Rows are points. The window is the flat piece filled in between its corners: a triangle in 3 columns, a solid with four corners in 4, and so on. A path goes straight from each point to the next, and from the last back to the first. List the points from which the path goes on through the window.

Window (3 x 3):
[[-70  22 -16]
 [ 24  21  -4]
 [ 23 -24  25]]
Path:
(1): [-31  21  46]
(2): [-35 -30 -38]
(3): [-50  11 -31]
(4): [-76  33  15]
(5): [11 -9 41]
(6): [ 28 -27   1]
(7): [-24  24 -51]
(8): [-22  39  14]
Through the window after points: 3, 5

Window (4 x 4):
[[-11   1  20 -35]
 [-55 -17  -2 -13]
 [ 71 -27 -42  43]
 [ 30 -44  30 -20]]
Path:
(1): [16 -9 34 21]
(2): [ 41 -12  11  11]
(3): [ 60 -30 -48 -34]
(4): [ 51 -61 -39 -18]
(5): [ 24 -33   8  25]
(6): [ 22 -25  54  22]
(7): [ 30 -50   8 -44]
(8): [ 71 -45   0 -16]
(9): [ 56 -26  20  21]
(10): [21 -9 22 12]
(11): [ 53 -28  -8 -45]
(12): [ 15 -44  -4 -46]
(13): [ 40 -28  59  24]
(14): [  6 -11  20  16]
(15): [  9  -8  -3 -36]
(16): [ 26 -43  -1 -28]
Through the window after points: 6, 12, 14, 16

Window (4 x 4):
[[ 78  22  -1 -36]
 [ 13 -11  18  12]
 [-17 -57   1 -30]
 [ -6  64 -39  10]]
Path:
(1): [ -7 -55 -15 -12]
(2): [ 19 -50 -28  -4]
(3): [ -4 -16  22 -47]
(4): [ -3  62 -10 -20]
(5): [ 22  38 -42  15]
(6): [  0 -56  -9 -18]
(7): [-34 -10  19 -45]
(8): [-25 -31  40 -65]
Through the window after points: 2, 4, 6, 8

Window (6 x 6):
[[ 41  11   5  55  28 -69]
 [ 22   8  11  38 -42 -23]
 [-29 -17 -52 -83  26  92]
 [-47  14   4  50 -13 -10]
 [ 11 -38  30 -51  45  21]
 [  3  54  13  -9  -6 -32]]
Path:
(1): [-63 -12   4 -22 -24 -18]
(2): [-3 31  8 26 -3 42]
(3): [ 5 19 51 -4 43 72]
(4): [-18 -25  -5 -15   7 -23]
(5): [-15   3  -6 -28  -6 -61]
(6): [16 58 24  4  5  0]
(7): [ 4 24  5 17 24  9]
(8): [-45 -21   5 -10 -16 -68]
Through the window after points: 3, 5

Window (6 x 6):
[[-63 -28   2   9 -14 -20]
 [  8  37  16  17  61  50]
 [ 55  -9  26 -38 -45  43]
 [ 19  29  -7 -41  53  57]
 [ 15 -20 -17  24  71  17]
 [ 69   7 -22 -23 -86  20]]
Path:
(1): [ 49  -8  -8 -21  41 -39]
(2): [  0 -11  -9  32  40  65]
(3): [ 18 -40 -52  -7 -52  63]
(4): [ 60  15  10 -28 -39 -12]
(5): [  8  10 -11  -3  20   1]
(6): [  4 -14 -30  15  -8  36]
(7): [ 18 -28 -10 -31 -30 100]
(8): [ 46  49  -9 -23  19  -7]
(9): [ 57  20  -1 -20 -17   2]
(10): [ 31 -20 -16  -2 -27  44]
(11): [  3 -24 -17   8  17  54]
(12): [ 34  19   9 -13  57 -22]
(13): [ 30  20  44 -33 -10 -27]
(14): [ 13 -23 -21 -21 -16  59]
(15): [-16  -5  -8   0   7  32]
(16): [-38   4  34 -26  25 -52]
Through the window after points: 1, 7, 9, 11, 15

Window (8 x 8):
[[-86 106 -25 -17   7  -5 -11  -1]
 [-16  23  52  17  67   8   2  -8]
 [-46  73 -42 -39 -13  55  15 -27]
 [ 46  -8  35  41  50 -45  15   1]
 [-31 -49   9  58 -44  12  -4 -73]
 [-38 -70  14   7   8 -36  -3   0]
 [-13 -23  19  37   4  40 -38  47]
 [ 22 -12  27 -21  -7 -13 -38 -34]]
Path:
(1): [  5 -23 -52  10  12   8 -68 -53]
(2): [  3   0  74 -17 -19 -18   4 -13]
(3): [ -7   2  42   8  14 -12   2  -3]
(4): [ 29   8 -16  25  80 -11 -34 -40]
(5): [-11 -15   5  33  22  14 -39   5]
(6): [-15 -11  40  23  -7  33  -2  48]
(7): [-54  30  19  -6 -22  -2  -2 -12]
(8): [-27   5 -36  12  61  33 -27 -28]
(9): [-17  24 -10   5  37  -1 -20  -4]
(10): [-25  24  54 -16  12 -19  21  31]
(11): [-58  64   9  -3   2  -1   1  17]
(12): [-58  51 -60  -4  20  16 -51 -36]
Through the window after points: 1, 3, 5, 11

Window (8 x 8):
[[-15  40 -35   8   8  50 -35 -36]
 [ 19 -23   5 -23 -37  10 -63 -41]
 [ 35 -40 -60  -2 -30  13   7   8]
 [-82  45 -12   4  -5  31  24 -54]
 [ 71  -4 -14   8 -50  46   2  70]
 [-21   9 -14   2  37 -53 -23 -15]
 [-13 -16   8 -26  74  13 -31  24]
 [112 -19   2 -44 -47  -6 -11 -48]]
Path:
(1): [ 34 -12 -21 -31  -4  -3 -25  15]
(2): [ 51 -38 -15  41   6  26  -5 -15]
(3): [ 42 -24  -4  66 -32  22 -11 -29]
(4): [ 30  15 -19 -28 -46  28  -1   5]
(5): [-18  11 -66 -48 -27  12  12   7]
(6): [ -3  -1   9  47   2  34 -10 -43]
(7): [  6 -12  17  42  55  30 -46 -32]
(8): [  0  24 -19 -44 -23  15 -10  19]
Through the window after points: 5

Window (9 x 9):
[[-30 -12  19   1   4  23 -61  -3   0]
 [ 17  -3 -56  29  20 -63 -38 -17   9]
 [-23   0  90 -61  49 -21 -32 -20   8]
 [ 35 -10 -52 -18 -48 -19  21   1 -31]
 [  3  -8  80   8  -6 -22 -29  58  -1]
 [-31  65 -72   2 -87 -62 -32  25 -51]
 [  4  37   7 -86  82  -8 -20   9  31]
 [ 35  19  12 -20 -51 -11 -47  -2   4]
 [-15 -43  27 -21 -63 -22 -36  29  25]]
Path:
(1): [  4 -35 -28 -44 -23 -14 -51  27 -59]
(2): [ 20  20 -18   4 -35 -20  17 -14  14]
(3): [-39  29 -36 -16 -32   8 -11 -50  57]
(4): [ 12  -4 -25  11 -10 -60 -44  22 -21]
(5): [ 17 -29   3 -35   3 -35 -32  11 -15]
(6): [-32  30 -25  16 -31   9  17  -2   5]
(7): [  9  56  -5  15 -33   9  18  -6  21]
(8): [ 11 -64  -7 -35 -38 -55 -63  53 -29]
(9): [  0 -28  20 -13 -20 -32 -53  26 -18]
(10): [-17  23   7  19 -52  -3  -1  -7  34]
(11): [-10  47 -11  -1 -30 -18  15   2  32]
(12): [ 21 -15  24 -32  16 -51 -55  16 -15]
Through the window after points: 1, 3

Window (9 x 9):
[[ 10  55  20 -28  29  20  10 -17  49]
 [ 14   7 -35  -7   7  -9  58 -46  14]
 [  4 -24  26  28 -32  51  13   6 -28]
 [ 16  57 -41 -27 -22  -2  37  29 -19]
 [ 35  15  73  38  50  23  42  -3  -8]
 [-40  37 -68 -26  27  -6  51  19  -4]
 [ 60 -29  16  60  -4  63   0  38  -8]
 [ 28 -41  12 -38  27  52  35  19 -45]
 [-14  -5 -22 -85   6 -62 -10  -2  23]]
Path:
(1): [ 28   1  18 -50  -3 -10  43  17  63]
(2): [  0   4   7 -21  29 -16   5  -6 -18]
(3): [ 10 -10   0 -12  50  57  -3   0 -46]
(4): [ 43 -37  30 -39 -12  12  84  31  -7]
(5): [ 10  16   6 -40 -17  29  92  12  40]
(6): [  2   8 -58  13  40 -25   1 -47 -28]
(7): [  2  19 -13  -9  27  18 -11  -9 -19]
(8): [ 12  17   8   1  -7   1 109   9  34]
(9): [ 38   9  22 -18 -12  -3  78  32  36]
(10): [  9  17   8  11  37  15  21 -31  -8]
(11): [ 25 -10 -13 -18  -7  43 -18   9 -37]
(12): [ 15 -27  45   8  34  29 111  28  -1]
Through the window after points: 1, 3, 5, 7, 9, 11

Window (11 x 11):
[[ 13   0 -48  -1 -23  56 -34  30   0 -23 -70]
 [ 16 -76   1 -13  71  29  12 -15  79  17 -42]
 [-42 -22 -34   2  55 -19  -4 -29 -21  29  59]
 [ 74  63  13  21  16  29  -9  -3 -44   3   9]
 [ 30 -37  46 -16   5  68  83  43 -45 -45  16]
 [-10 -19  30  51 -41   3  -6 -29  48  -4  36]
 [ 24  37  39 -21   5  60 -64  22  -1 -17 -45]
 [ 15 -31  28  70  41  -4 -22  49  24 -15  38]
 [ 49 -17 -39 -43 -25  27 -38  10  46  78 -28]
 [ 16 -36  43  21  19 -13  -5   0 -61 -66  18]
 [ 11   9 -70 -42   2  -4 -61  -7  78   7  -7]]
Path:
(1): [ 28 -79 -36  21  -6  70 -51  -6  31  19  30]
(2): [ 37 -28 -24   6  -9  74 -28   2  23 -12  -4]
(3): [ 20  20  51 -21   1 -34  -2  49  19  15 -61]
(4): [  2  25 -28 -43  10 -11  -7  29  35  13 -72]
(5): [ 26 -18 -47   4  -9  44 -59 -11  31 -15  22]
(6): [ 58 -41 -33 -27 -10  86 -67   2   7 -26   3]
(7): [  0  43  44   7  12 -35  19  18   4  46 -31]
(8): [ 41  41   9   7  24 -20  -2   5  -6  11 -23]
(9): [ 40  -5   9  20  -2  60 -13  -8  -6  -7  26]
(10): [ 41 -17 -43 -17  12  66 -76 -19 -19 -10  40]
(11): [ -3  16   6  12  13 -10  10  23  23   4 -37]
(12): [ 11 -19  29  16   1 -42  39  34 -19 -19 -15]
(13): [ 24 -22  18  18  17  55   0  19   4 -16  29]
(14): [ 16 -18 -18  19  12  20 -58 -23   4   2  16]
(15): [-19  14   3   0  40 -32  24  23  44  14 -25]
(16): [  8   9  31  -4   3  -4  16  -1  31   2 -21]
Through the window after points: 4, 6, 8, 10, 12, 16

Window (11 x 11):
[[ -8   7  -2 -31  27 -30  -2 -23 -12 -41  12]
 [ 11  57  61  33  65   7   8  14   2  99  -9]
 [-52  39 -60 -11   0  11  15  33  62  43  31]
 [-45  28  30 -66 -19 -20 -28  41  62  21 -80]
 [-54  18 -34   2 -39  -9 -45 -41 -55 -41  11]
 [-19  11 -19  -2  56  55  -6  70 -36 -26  41]
 [-18  43 -54  38  46  41  10 -10 -64 -24 -29]
 [ 58   3   5  31  53  51 -22 -39 -24  -5  -6]
 [ 77  -9 -41   2   0   5  17  89  32 -23 -12]
 [-88  25  47  31 -39 -22 -18 -84  11 -48   0]
 [-25 -52 -10  27  50  -1 -22  42 -10 -24   5]]
Path:
(1): [ -1  48 -25  30  47   7 -22   7   9  -8   8]
(2): [-50  62 -49 -28  77 -15 -71  28  44 -11  -2]
(3): [ 60 -25  -7  30 -14  54  72  21 -51  31  -9]
(4): [-41   8   9  -2  11  16   1  -9 -22  -4  -2]
(5): [-37  46 -27  20  34  -3 -78 -19  -7 -43  16]
(6): [ -6  22 -45  -2  15  -7 -22  17  18 -27   7]
(7): [-37 -26 -10  -7  -2  45  23  -6 -20  -9  12]
(8): [ -2 -11 -36 -43 -10  31  41  32 -52  24   5]
(9): [  6  33  -9  42  81  13 -45  61  45 -15   0]
(10): [-13  41 -16  25  22   1 -42  -1   9   1  -9]
(11): [-31 -28  17 -19  -1  50  43  27   0   7  -4]
(12): [-31   6  -2   6  29  21  12  18 -13  27   3]
(13): [ 10  51  -3  24  31 -13 -27  18  39  13 -11]
(14): [ -4  46  -9  23  39  10 -53  17  -6 -43   3]
(15): [-25 -21 -46 -19 -13   8  17  21 -31  13  -1]
(16): [ -8  -1 -15   5  16  20  17  -9 -38  -3  14]
Through the window after points: 12

Window (12 x 12):
[[-12 -36  16  19 -15 -19  26 -33  -7  33 -10  30]
 [ 47 -11  33 -47 -12  -7 -13  -6  51  26  45  70]
 [ 68   6  45 -47 -56  62  -5  37  31 -13  23  27]
 [ -8 -14   3 -17  11 -12  44 -18  11 -26 -22  32]
 [ 15 -22 -27  65  -7  54 -15 -37  35   0 -13 -50]
 [-24 -40 -28 -87  26 121   6  33   1  41 -21  -4]
 [-27   9 -58  13   1 -27  31  33  20   3  27  32]
 [-12 -18 -27  -8 -11 -18  -8 -34  -5   9 -16 -10]
 [-38  -9   5   9   5  -6  15 -19  -4 -16  24   8]
 [ -6 -16  11   3  28 -25   8   4   0  15 -14   1]
 [ -5 -25  21 -11 -29  22 -13  26  33 -30 -10  33]
 [-30  30  -6 -29  19  -5   5 -16  15  53 -14  40]]
Path:
(1): [-10 -10   5 -17  -9  -2  22  -4  30   3  -5   5]
(2): [-56 -12  21 -22 -20   3  44 -25  78   2  -5   7]
(3): [ 11 -14 -21  -9   1  20  -9  28  -2   2   8  28]
(4): [ -7 -11 -26   1  25  23  -4 -30 -19  -5 -27  48]
(5): [-22 -21   5 -14  -3   0  16   6  26  30   0  -7]
(6): [  2 -12  10 -33 -33 -20  10   1  66   1 -15 -21]
(7): [ 10  -4   7  16 -10   6   4  -7   9 -13   7  36]
(8): [-15  -4 -14  10  -2  16 -10  -5 -29  -5   9  35]
(9): [-19 -26  24  -5  -7 -11  29 -17  40   3   3  -1]
(10): [-25 -46  11 -16 -29  -6  50 -19  42  -5   8 -14]
(11): [  3   8  -1  -1  28   8 -21   1 -21  21   0  46]
(12): [  5 -13  -6  -1  12  25 -16   2  -5 -10  12  41]
(13): [-14 -22  11  -8 -27  10  11  11  37  -5 -15   6]
(14): [ 10   9  23 -28 -49  11  15  29  67  16  16 -11]
(15): [ 46 -24  10 -13  -3  49  -6  -3 -35 -17   4  66]
(16): [ 11   0 -12  -3  12  31 -18   2 -13 -21  13  32]
Through the window after points: 2, 8, 10, 12, 14
